Rows are points. Two turns around zero, p and q, are shown by what they do to some points. Where does a point land after both, in the order given? Backwards means that the second turn is done in reverse. Each puzzle has new turns, and all numbers are rounded.

Turn p:
[ 16 -50] => [-18 -49]
[-21  11] => [-10  22]
[-8 20] => [ 6 21]
[13 19] => [22  7]
Turn q:
[  4 -20] => [  7 -19]
[31 24] => [28 28]
[-35  -4] => [-34  -8]
Where do these land?
q, then p backwards: [19  3] => [11 16]
p, then q: [18 -4] => [ 14 -13]
p, then q: [  0 -30] => [-15 -26]
q, then p: [-18 -22] => [-27 -10]
q, then p: [-19  52] => [10 54]

Turn p:
[-12  39] => [-21  35]
[ 23 -18] => [ 27 -12]
[-20  32] => [-27  26]
[  5 -30] => [ 12 -28]
[  4 -24] => [ 10 -22]
Turn q:
[-14  11] => [-13  13]
[15 31] => [19 29]
[ -1 -42] => [ -6 -42]
Where do these land?
q, then p: [  7 -33] => [ 11 -32]
p, then q backwards: [ 4 43] => [-11  42]
p, then q: [-11 -10] => [-10 -11]

Turn p:
[-10   6 -44] => [ -5 -24 -38]
[ -3  -7 -33] => [  7 -23 -24]
[ 6 -9 39] => [ 4 18 36]
[27 21 34] => [ 3 46 13]
[-10  11  31] => [-19  17  23]
[-10 -22 -27] => [ 10 -33 -10]
Turn q:
[-22 -23  19] => [-17 -32   5]
[-4 15 13] => [-14  10  11]
[  4   8 -71] => [ 27  26 -61]
[ 8  9 20] => [-4  6 22]
[13 -9 19] => [ 7 -9 22]
Where do these land?
p, then q: [ -8 -41  23] => [  4 -23  41]
q, then p: [-19 -35  12] => [ 19 -31  21]
p, then q: [22 41 -1] => [-11  40 -22]
p, then q backwards: [ 14  10 -32] => [ -7  -9 -35]
p, then q: [-10  25  -2] => [-18   5 -20]

Turn p:
[  4 -18   7  47] => [-18  -7  43  20]
[-10  19  20 -20] => [  2   6 -10 -34]
[ 36   9 -19  -1] => [34 13  2 20]
[-42  -7   1 -38] => [-24 -15 -44 -22]
[-6 16 -1 44] => [-20  26  32   9]
[ 19 -19  -9 -32] => [ 27 -23 -23   7]
Turn q:
[  1  17  28 -57] => [ 44  20  -7 -45]
[ 5 -7 14  5] => [ 2  0 17 -1]
[ -3   2 -22  -1] => [ -7  -8 -19   4]
[-34   8 -14  37] => [-39  22  -9  26]
[ 17 -13 -20  28] => [-14 -27   5  27]
[ 39  25  32 -22] => [58  4 15 -2]
[-24 -32 -18  11] => [-43 -12  -2  -9]
Where do these land?
p, then q: [15 39 -2  2] => [ 37  10 -11  13]
p, then q: [ -9 -21 -25 -20] => [-28 -21 -11  15]
p, then q: [-34 -28 -14  12] => [-46  13  -2  -2]
q, then p: [-18  25  44  10] => [ 15  37  16 -34]
q, then p: [ 46 -15  -3  -4] => [ 13 -41  20  12]

Turn p:
[-36 -27  35  28 -22   5] => [-48   0  35 -12 -28   3]
[  9  33  38   3 -17 -33] => [ 10  48  10  23 -30  -9]
[-24 -28 -40 -27   2   3] => [-16 -14 -30 -40  27   0]
[ 21 -15  33  32  24   2] => [  7 -18  45  19  -8 -23]
[-12  27 -39  29  -5 -27] => [-22  -1 -46  34  -5 -15]
[-15  -1   9 -23  11  24] => [ -2   6  14 -14  25  22]
[ 28  -2 -31 -34  12  -1] => [ 39  -8 -27 -16  22  -4]
[30 13 -4 -8 -6 26] => [ 32 -12  -1   6  -3  25]
Turn q:
[-23 -31   8   5 -30  21] => [-14 -28   2  -2 -42  13]
[-31 -15 -32 -12  17 -11] => [ -7 -19 -46  -9   7 -10]
[15 24 34 30 36 18] => [-3 37 13 46 15 24]
[ 13   9  17 -25   5  25] => [-11 -10  25   0  23  21]
[-27  20  25   9 -21  -6] => [-34  23   9  -7 -22  -4]
[ 27  30 -39  18  19 -22] => [ 42  37 -20 -10  25  -9]
[ 25 -37 -12 -25 -26 -24] => [ 25 -40  16 -17  -6 -35]
Where do these land?
q, then p: [ -7 -25 -10  -9   6  -7] => [ -4 -15 -10 -15  -3 -19]
p, then q: [  6 -26 -20 -30  28 -44] => [ 11   2 -15  -8  45 -48]
q, then p backwards: [ -7 -14  15  35   4  40] => [  5  35   8  22 -30  26]
p, then q: [ -9  22 -19  25  -7  12] => [  9   0 -24   3 -27  19]
p, then q: [ 22  -8 -15 -27  11  -7] => [ 24  -8   5  -1  29 -12]
q, then p backwards: [-36  38  25   3 -22  26] => [-51   1  24  -2 -35   9]
q, then p: [ 29  -3  -7 -33  19 -17] => [ 15  -3  18   1  22 -40]
q, then p: [-21  47  44  46 -19  12] => [-26  38  -1  39 -17  57]
q, then p backwards: [ 21 -32 -13 -11 -19 -15] => [ 37 -29  -3   8   8  -1]

Turn p:
[ 29  15 -20 -11  -2 -12 -19  25] => [ 19  35 -16 -14  15 -18  -3 -12]
[-22  16  18  -5 -25   9  12   1] => [-11  13  14   2 -26  17  -2  22]
[-17  19  19 -31 -12  27   6   7] => [-15  19  16 -16  -8  13  18  35]
[  4  -7   5  51  42   7 -12  19] => [ 31 -28  -3  24  44   7 -26   7]
[ -4  -8  22   0  23 -44  -8  18] => [  7  -3  38   3  14 -30 -25 -13]
[-26  19 -57 -18 -19   1 -26 -29] => [-47  38 -31  19   3  15  21 -29]
[ -2  22  20 -22 -21 -10 -11 -26] => [-11  20  25 -18 -19  21  10 -18]
[ 22  -6  -1  29 -18  14  34   8] => [ 32 -17 -25   6 -29   2  -5  17]
[ 29 -75  21  58  12  25   9  20] => [ 30 -82 -32 -15  10  -8 -46  21]
[ -9 -16 -17 -30 -13  -7  37   2] => [-19  -1  -7   3 -31 -34  21  10]
[ -4  21 -11 -22  33 -11 -22 -46] => [-17   6  20   7  26  14  39 -41]
Turn q:
[-16  19 -23 -33   9 -71 -29  19] => [-60  -7  -4  -6  27 -24 -47 -37]
[ -7 -10   0  20   2 -18  14  36] => [ -8 -22  15   4  13 -34   7  15]
[ 12   2 -49   5 -16  31 -10   2] => [ -6  -8 -52  21 -17   6  18   6]
[-20 -21  22 -25  16  14 -12 -10] => [ -9   3  20 -18  13  41   6   2]
[  2   1  40 -19  -3  11  43 -53] => [ 34  29  41 -21 -35  22  13 -27]
[ 41 -13  36 -24   4 -12   9 -32] => [ 36  -1  14 -45 -17  15 -24 -20]
[  0  18 -13  23  22  17  -6  11] => [ 12   7 -18  21  27  -7  13   5]
[ 20 -19  -6  22 -14  45  38  -4] => [ 37 -11  -8   4 -32   0  45  18]
[-20  24  17 -18 -12 -21 -24  24] => [-37  25   6 -11  15 -13 -25  12]
[-13  -1 -25  50  -9   3 -23   7] => [ -1 -14 -14  53   6  -7  -7  26]
Where do these land?
p, then q: [ 11 -43 -10  16  24   6  -9  46] => [-17 -46 -15  -5  40   0 -24 -16]
p, then q: [ 26 -15  -2 -40  51 -21 -13  11] => [  9 -11  36 -27  21  -5 -15 -54]
p, then q: [ 24  16  52   5   2  23  46 -39] => [ 27 -12   7 -51 -47  -1  28  36]
q, then p: [ 11  14 -26   2 -27 -16   0   1] => [-17  14 -14  14 -12   1 -20 -24]
p, then q: [ -9  10  10  -5  -7  18 -53   8] => [-11  32 -15  -5  35  26  16  -6]
p, then q: [-15  29 -13  43   1   4 -22 -10] => [ 32  11 -25  32  15  16  12  16]
q, then p: [ -6  -8 -10 -12 -30 -13  47 -57] => [ -6  -6  -2 -22 -63  46  -8 -13]
q, then p: [ -9   7 -12  -2   7  20  11  13] => [  7  -3   0  22 -10 -11  13   8]
q, then p: [-33  -9  10  -8 -22 -22  -5  29] => [-26   6  33   9   3  -6 -29  20]
